Each row is a point. Each copy is the shape, with its points in the same order, stretched, turned, moved and blurred by noise. Say if it was mirrored as well.

Shape:
[[-23 -29]
 [ 44  12]
 [-47   2]
 [  2   4]
 [ 14  13]
 [ 39   5]]
Copy 1:
[[-34 -18]
 [-38  56]
 [ 22 -28]
 [-15  15]
 [-11  31]
 [-40  49]]
Copy 1 is: mirrored
Copy 2 (6 x 2):
[[ 32  -2]
 [-47  29]
 [ 14 -55]
 [-18  -9]
 [-32  -3]
 [-37  33]]
Copy 2 is: only turned
Copy 3:
[[-42 -25]
 [ 23  35]
 [ -9 -66]
 [  2 -15]
 [ 15   1]
 [ 14  31]]
Copy 3 is: mirrored

Shape (7 x 4):
[[-35 -21 -35 -50]
 [ -2  25  12  34]
 [-61  22  43   2]
 [ 18 -18  -8  22]
 [ 29 -26  -7 -22]
 [-33 -18   7   2]
 [ 44 -17 -25 -28]]
Copy 1 (7 x 4):
[[-12 -49 -44 -37]
 [  7  -3  62   3]
 [ 15 -61  24  68]
 [ 21  33  12 -40]
 [ -5  49 -21 -39]
 [ 26 -33 -13   2]
 [-23  52  -9 -57]]
Copy 1 is: mirrored
Copy 2 (7 x 4):
[[ -7 -65  -5  30]
 [ 15  17  15 -32]
 [  1 -36  50 -43]
 [  1  25  -1  10]
 [ 24  -1  -5  33]
 [-13 -15  24   0]
 [ 34  -5 -22  32]]
Copy 2 is: only turned
Copy 3, 7 rows:
[[ 42   6 -52 -41]
 [-27  13   6  34]
 [-50  26  -5 -32]
 [ 23  14  23  28]
 [ 42 -17  16  -2]
 [  3  33   1 -17]
 [ 49 -34   0  13]]
Copy 3 is: mirrored

Shape:
[[-51 -11  25  18  21 -12  49 -45]
 [ 34 -40 -19   1  48  39 -11   8]
 [ -2  -3 -24 -52  32  -4 -31   7]
 [-20 -35 -14  21  -8  20 -22  14]
 [  2   3  50  -5 -36  23 -18  -8]
 [ -1 -40 -16  -6  -2 -40 -60  48]
 [ 49  -8 -15  15 -32  42  -2 -30]
 [  1 -42 -30 -52   8 -12 -11   7]
 [-28  26  -2   8 -13 -41  44 -12]
 [-33 -36  36 -45 -16 -50 -38 -29]
 [-44 -14 -25   8  51  28   8  -1]
 [ -5 -29 -20   7  11 -22  -7 -25]
 [ -8 -50 -41  10  17  -7 -62  24]
 [ -9   1   4 -44   3  24  11  30]]
Copy 1:
[[-10  26 -13 -29  22 -34 -18   9]
 [-26 -31   3  27 -23  42 -16 -40]
 [ 17 -25   9   9   8  63  12  -7]
 [  3 -24  -9  50 -10   2  20 -13]
 [-16  19  37  31 -29   0  30  13]
 [ 25 -36  24  67  41  46  40 -10]
 [-24 -34  15  -6 -40  -6  27 -22]
 [ -1 -30  -9  16  16  49  16  23]
 [ 20  -7  26 -24  32 -45   8  29]
 [ -6  18   6   2  47  12  49  29]
 [ 13  -6 -29   6  -2  15 -26 -15]
 [ -5 -27  -8 -15  35   4  21 -26]
 [ 21 -52 -17  49  24  34  34 -48]
 [  8  -9  21  38 -10  44  -3  29]]
Copy 1 is: mirrored
Copy 2 (14 x 8):
[[ -2  -8  19  -8 -42 -40  39 -36]
 [ 68 -11  25   1 -34  24  41  45]
 [ 73  -9  -4 -35  -1 -42  -4  51]
 [ 44  -9  13  -9 -30  19 -14 -19]
 [ 21  65   3  30  -2  17  -7 -48]
 [ 39 -25   0 -25 -52 -13 -78  31]
 [  1  23 -31  10   9  85  48 -16]
 [ 66   8   0 -52 -26 -20  -9  33]
 [-53  -7   0 -34 -15 -30  -5 -14]
 [ 44  36 -35 -28 -50 -39 -34 -19]
 [ 67 -43  43 -17 -20 -37  33   7]
 [ 17 -31 -21 -18 -38   3   6   9]
 [ 62 -50 -10 -15 -40  11 -41  20]
 [ 61  35  41 -23   3 -27  -9  14]]
Copy 2 is: only turned

Shape, 16 rows:
[[  28 -121   21   -1    4   -2    9   -8  -12   10   21]
 [ -19   28  -29   14    2  -19  -54  -39  -13   21    0]
 [  23   29   23   12  -22  -12  -34  -10    2   10   -5]
 [   9   -8   26  -11  -77  -12   -5   -2   12   -6   25]
 [ -26   21   15    6  -10   43  -11  -27   14    2   21]
 [ -19   -9   17  -15   12   27   13   12   10  -11  -27]
 [ -24    2   19   11  -13  -10   10   -4  -10   -2   -5]
 [  28   -7   19    0  -57   11   17  -46   14  -23   18]
 [   2   26  -52   13   -3   23  -38  -26    8   41   16]
 [ -26   19   23   24    3   27   10   12  -19    8   -5]
 [  10   22   24    2    9  -19    8   16  -17   -7   22]
 [  11    8   15   14   -8   -7    5   14  -21  -22   16]
 [  -1  -37   -7   47   -6  -12    4   11   31   -5   22]
 [ -16   -8    9   -3    0  -15   -7    3   22   -2   18]
 [ -23   28  -14  -14  -11   -2  -30    7  -14   -8  -14]
 [ -20   27   -6    6  -12  -21   12    3   18   21    1]]
Copy 1 (16 x 11):
[[ -21  -38  -28 -119  -44   71   14   24    1  -29    7]
 [ -20   25  -55   37  -16  -25   16  -27   15   35  -22]
 [  -8    1  -10   36  -12   -3  -34  -15  -20   16   -4]
 [  11  -22  -36    6  -13  -14  -38   19  -52    0  -26]
 [ -17   43  -17  -14   -1  -38  -12   -1  -25   15    0]
 [ -13   29   18  -16   17   16  -12   22   12   -6   18]
 [   6  -12    5  -15   10   -3   10    9    2   18  -14]
 [   4  -16  -31  -19   -8  -33  -54   -1  -27  -51   -8]
 [ -17   57  -55   34  -46  -28   17  -37  -16  -15  -18]
 [  -1   23   28  -20    3  -10    3   -7   -1   17  -23]
 [ -19  -31   28    6   14   -1   -1    1  -29   17   11]
 [ -21  -27   21   -3    5    2  -11   -2  -23   -7  -16]
 [  -1    3  -21  -54    0   38   24  -17  -56   -2   -5]
 [  -6    2  -17  -14    5   -1   12    7  -28   20   16]
 [ -24   26  -21   50   11  -15   -6    8    9    9  -16]
 [  23   13   -9   18    1   -7   22   -1  -25   20    1]]
Copy 1 is: mirrored
Copy 2, 16 rows:
[[ -31  -20   -9 -102   30   -9   69   26   11   39   69]
 [  32  -13  -13  -29  -36  -30  -70   15  -15  -59    0]
 [  11   -1  -19   -6  -63   -4  -34  -18  -27   10    6]
 [  -7  -20  -23   14  -26  -31   14   29  -73   47   46]
 [  -2  -11   30   -4    6  -26  -47   10  -17   14    9]
 [  -4   -8   32    5   14   44    5   24   29   25  -15]
 [ -18    2   18    2  -19    3   -4   38  -11   -8    5]
 [ -16   -7    8   -6   -7  -14    7   -6  -83   29   37]
 [  36  -13  -29  -17   10  -51  -62  -22   -5  -37  -18]
 [ -38    1   26   10   -8    6  -30   15   14    3  -17]
 [ -18   36    6    9  -22   14  -12    6    6   -5   33]
 [ -28    4    3   11  -19   18  -10    4   -9   -6   36]
 [   5  -27    6   -3  -12  -26   47   -5    4  -22   53]
 [  19    2   11   -1   -8  -11   11   27    4   -2   37]
 [  13  -22   -6   21  -14   22  -48   34    1  -18   -8]
 [  20   22    0   30  -15  -20   -3   21   -6  -22  -14]]
Copy 2 is: mirrored
